Every row gives one point. To make a cloud, some directions were put in groups of two or more. Within a group, all points are equally far from the middle, so they leave a hole (a ring in 2 directions, a hollow ball in 3). The other directions are filled evenly. Then the cloud was stretched, turned, moved and blurred a little. How many holes are there, and how many directions does each take, smallest first?
(in the rows, 128 means zero)

Cloud, 20 rows:
[[159 189 129]
 [133 124 183]
 [109 174 152]
 [198 127 154]
 [140 186 145]
 [154  87 171]
 [ 68 141 118]
 [ 73  98  97]
 [147  55 122]
 [156 112 179]
 [ 91 110  60]
 [188 174 101]
 [119  57 106]
 [ 80  82 109]
 [ 68 112 125]
 [111 117  47]
 [ 95 147  61]
 [100  71 137]
 [166  65  81]
 [164  67 147]]
Holes: 1 (3)

Cloud:
[[106 182 187  88]
 [122  82 127 193]
 [ 95 142  96  69]
 [118 188 147 174]
 [ 77 163  93 119]
 [106 177 192  86]
 [ 75 189 127 193]
 [102 153 185 186]
 [137 122 129 200]
 [ 90  99  61 178]
 [116  76 113  90]
 [103 113 178 205]
 [102  73 167 146]
 [135 100  75 113]
 [106  76 160 102]
 [ 97 117 198  97]
 [146 167  97 163]
 [133 197 142 146]
 [102  93 119  63]
 [ 87 146 123  58]
 [ 36  82 138 142]
 [ 71 110  78 125]
 [111  90  74 181]
 [158 133 103 166]
 [113 100 171  46]
 [145 195 132 142]
 [167 120  87 125]
 [106 200 150  84]
 [105  65 132 184]
 [125 199 177  98]
 [144 113  89 171]
 [ 95 159 199 134]]
Holes: 1 (3)

Cloud, 56 rows:
[[142 143 117 108 158  60]
 [101  64  86 154  62  93]
 [146 102  54 156 102 170]
 [ 88  69  43  88 103 127]
 [118 149 144 113 151  51]
 [ 97 105  91  50 149 126]
 [141 142 124 136 171  56]
 [ 86  39 129  80 115 151]
 [135 162 157 122 196 167]
 [ 74 118  69 199 101 133]
 [113  37  62  91 129 147]
 [144 105  88 165 186  81]
 [103  99  81 191 173  92]
 [156  89 185 103 105 116]
 [140  37 143 135  74 147]
 [101 150 175 111  87 182]
 [ 86  78 139 184  86 183]
 [ 66  93 139 167 124 196]
 [151 100 178 121  75 123]
 [ 77 147 107  91  76  85]
 [ 96 144 134  93  88  69]
 [139  76  95 145 117  61]
 [ 52 117 139 115 142  65]
 [146 167  87 157 102 129]
 [146 101 119 136 101  61]
 [ 93 157 154 116 179 184]
 [110  34 129 135  65 160]
 [ 96 173  82  95  96 150]
 [ 57 112 105 198 147 106]
 [123 119 103 203 171  88]
 [ 70 165  92 122 188 118]
 [125  25 130 127  77 155]
 [ 82  77  53  86 127 106]
 [ 89  97 140 214 108 151]
 [ 86  80 136 199 152  95]
 [105 198 115 140 183 109]
 [ 88 164 125 114 175 187]
 [112 104 169  58 144 137]
 [121 165 200 167 132 154]
 [ 61 116  49 135  73 136]
 [141  34  97 118 170 144]
 [160 104  63 141  99 161]
 [111  74  71 145 195 146]
 [139 115 163 147  62 109]
 [144 159 172 147 147 191]
 [174  60 152 106 142 135]
 [ 46 152  71 167 118 138]
 [149 108 104 148 167  62]
 [ 62 149  74 138 178 146]
 [ 79 121  88  97 193 128]
 [132 134  99  55 120 129]
 [139 118  85 182 187  99]
 [ 54 167  77 146 153 144]
 [ 73  56 112 141  55 106]
 [ 64  83 130 171  61 161]
 [158  70 164 150 182 142]]
Holes: 3 (2, 2, 2)

Cloud:
[[142  78  63 117 180 131 110  95]
 [128 131 170 143  97 129 156 166]
 [ 93 104 193 107 139 148 182 117]
 [116  75  53 158 175 181 187 114]
 [152  83 139 118  72 143 100  78]
 [181 136 166 187  79 119 130 156]
 [110 112 100 114 157 197 163 145]
 [ 90 140 154 206 195 149 189 142]
 [116 148  96 165  76  58 152 106]
 [129 177  94 151 128  72  88 133]
 [139 120 111 144  79 163  98  86]
 [ 56 151 128 169  91 116 131 217]
 [111  64 120 101 123 157 131 203]
 [174  90 129 149 140  70 152 176]
 [173 117  42 176  99 111 100  61]
 [ 91 142  99 207 138  82 127 134]
 [151 141  99 181 123 129  85  78]
 [108  62 109 131 134 109 231 102]
 [151  58 128 153 124 121 120 167]
 [122 162 165 211 121 157 185 189]
 [ 89  74  92 145 188 185 139 102]
 [131  87 109 197 139 140 208 123]
 [ 79 105 131 130 208 102 144  90]
 [ 78 146 110  57 104 141 153  77]
 [101 106 169 163 126 209 160  94]
 [142 145 112 147  97 138 101  89]
 [ 34 103 168 148 122 110 184 116]
 [117 135 127 161 100 114 214 113]
 [176 142 127 123 111  60 142 104]
 [ 58 135 164 200 150 132 164 104]
 [ 79 152 130 115 180 147 165 120]
 [ 74 176 132 179 137 121 180 200]
 [173 136 139 153 121 158 202 146]
 [139  38  89 184 161  71 140 178]
 [161 152  71 145 117  60 127 120]
 [ 83 151 138 138  83 185  99  57]
 [101  98 128 235 158 114 121 120]
 [ 90 154 189 140 160  76 185 143]
 [133 164 120 128 226  93 111 107]
 [131 161  95 135  88  82 224 169]
 [138 125  85 200 151 120 108  85]
 [170 203  41 188 187 137 115  82]
 [ 59  76 129 110 171 120  95 140]
 [ 63 118 156 123  39 186 162 163]
 [ 53  95 142 156 127 143 150 149]
 [120 146  35 207  88 118 139 127]
 [111  93  96 195 133 167 155 166]
 [169 138 143 151  75  92 108 129]
 [163 106  44 112 130  60 119 129]
 [ 58 141 101 164  73 173 124  75]
 [132 172 135 144 110 100 123 130]
 [109 131  96 195 146  76  98 214]
 [ 71 166  57 189 151 108 148 154]
 [ 92 175 154 200 113  86 155 120]
 [132 126 111 157 136 201 155  91]
 [156  93  75 174  87 130 167 179]
 [121  97  84 151 109 148 123 173]
 [154 155 144 128 118  88 212 159]
 [ 99 148  89 152 182 140 102 150]
 [ 67 139  75 171 147 130 171 117]
 [136 210 135 146 103 148  92 170]
 [116 184  18 139 159 110 189 134]
 [172 152 145 201 147  93 128 141]
 [111 141  52 184  71 100 121 222]
 [ 48 169  87 177 102 157 121 114]
 [  7 114 164 101  79  94 166 148]
 [ 92 100 116  89 115 112 200 145]
 [116 110 127 120 167 186 124  63]
 [126 157  86 160  72  95 169  65]
 [175  98  45 173  90 102  94 101]
 [ 97 173  76 122 111  91 197  71]
 [ 81 168 161 109 139 120 199 169]
 [115 141 149  82  79  55 120 165]
 [ 55 111 162 131 125 113 137  91]
 [ 74  32 159 162 107 134  94 108]
 [106 156 164 147 138  34 128 128]
 [178 117 134 120 182  92 149 177]
 [125 211  77 114 192  92 121  99]
 [ 96 114  76 174  50  82 111 158]
 [145  64 114 168  86 132 112  73]
 [ 62 130 107 156 103 120  97 139]
 [106 117  16 170 125  80 130 100]
 [ 94 165 109 188 184 135 120  87]
 [ 95  35 168 154 117 159  80 194]
 [119 117  73 119  88 112 216 127]
 [117  81 146 112 109 133 104 138]
 [126 139 118 109  81 116 195 146]]
Holes: 0

Cloud:
[[132 116 139  98 105 212 105 173 144]
 [142 189  40 135 195  94 116 146  90]
 [100 108  87  82  72 153 107  86 141]
 [114 135 109 201 140 107  91 145 142]
 [ 70 119 146 120 187 147 192 115 129]
 [119  63 103 129 114 125 137 124  36]
 [152  75  96  88 117 109  77  94 107]
 [ 59  82 147 140  58 148 104 126 159]
 [111 190 101 139 109 131  79 160 161]
 [ 88 103 119 101  75  91 188 137 109]
 [119 181 102 178 147 119  79 168 139]
 [ 21 142 123 169 115 143 156 120 164]
 [169 125 110 180 122 155 132  51 141]
 [ 65 149 158 144 158 104 224 136  61]
 [125 152  53 139 190 123 134 169  37]
 [148 102  56 177 120 139 132 142 154]
 [135 107  38 189 113 137 100 105 133]
 [  7 143  94 117 146  87 156  56  84]
 [116 170 190 145  91 131 171 157  97]
 [ 94 125 123  88 130 192  78 139 130]
 [ 91 158 116 141 139 105 209 111  43]
 [124 138  93 146 132 104  71  92 170]
 [ 87 104 158 208 138 121 169  72 112]
 [119 113 116 116  58  81  91  54 115]
 [160 115  84 107 114  84  55 127 114]
 [ 61  64 169 111 141 106 124  99 127]
 [130  95 167 133 106  91 127  87  57]
 [143 157 118 137 127  78 110 167  63]
 [ 98 164 158 123 120 129 188  84  62]
 [ 66 179  75 106 115 103 111  98 119]
 [110  89 113 178  87 150 177 104  63]
 [101  91 136 136 182 148 197 142 114]
 [112 119 146 181 157 101 147  56  75]
 [114  67 154 105 159 138 118 115 164]
 [138 166 174 199 119 127 171  97 142]
 [169 174 131 152 148 133 145 161  96]
 [ 89 183 115 184 125 177 167 126 161]
 [105 172  84 176 182 115  61 120  97]
 [138 172 134 178 106  84 142 160 156]
 [ 50  92 123 128 146  84 165  39 131]
 [ 95 147 155 157  96 125  58 111 164]
 [129 148 161 151 107  61 152 143  63]
 [150 110 111 165  91 113 101 170 174]
 [127 103 115 141 156 130 156  74 198]
 [159 173 146 157  98 153 130  87  64]
 [110 138 125 114 180 117 105 230  54]
 [167 172 129 204 128 157 109 178 124]
 [169 146  71 162 146  72 118 140 116]
 [100 171 127 171 130 124  69 199 117]
 [ 74 122 135 177 189  70 137  84 112]
 [ 44 123 162 116 166 134 189  90  89]
 [ 97 146 119 150  77  55 126  84 169]
 [146 104 150 206 191 154 111 152 106]
 [ 45 164 103 176 111 130 166 128 123]
 [160 164 141 117 129 169  67  95 148]
 [101 168  94  89 114  81 148 166 119]
 [162 167 151  99 123  99 155 153 102]
 [ 97 191 130 206 106 143 140 150  85]
 [ 65 120  87 198 139 169 147 123 116]
 [111 105  65 171 149 133 165 134 125]
 [ 21 147  97 104 132  96 157  48 103]
 [ 73 134 143 201  83 164 219 118 166]
 [147  82  76 186 165 118 107 167  80]
 [ 84 164  86 125 177  54  76  78  77]
 [152 101 154 202 129 152 112 125  64]
 [ 92 136 186 162  95 123 123  56 180]
 [188 147 142 163 143 119 147 157 129]
 [146 173 110 188 166 138 115  97  83]
 [149 155 136 103 119 109  77 183 124]
 [131 195  77 138 116 148  51  99 160]
 [ 70 159 131  79  67 126 141  64 124]
 [ 48 138 106 133 185 176  82 127 115]
 [ 58  91 144 156  93  63 152 143 147]
 [ 91 149 139 113 129  60 118  29 105]
 [ 91 116 136 132  85  63  98 100 134]
 [ 75 143 192 137  74 153 168 143  76]
 [ 76 173  87 126 201 133  97 108 104]
 [ 85 183 193 144 109 176 170  92 162]
 [ 49 164  92 118 152 132 118  68  98]
 [ 37 125 111 124 185 120 175  79 109]
 [103 166 124 117  71 123 121 154  92]
 [ 98 105 135  60 134 150 127 164 158]
 [102 146  79 131 170 130 206 112 156]
 [134 137 147  98 112  77  88 144 148]
 [127 150 104 152 167 169 179 194 168]
 [ 37 156 193 148 124 181 113 103 104]
 [ 93 103  56 196 116 137 127 105 107]
 [122  84 107 193 171 131 156 138 108]
 [171  88 119 114 162 117  87  91  62]
 [ 68 100  59 131 134 111 111 149 105]
 [143 102 108 121 119 109  43 145 133]
 [113 176 117 160 191  76 147  94 116]]
Holes: 2 (2, 3)
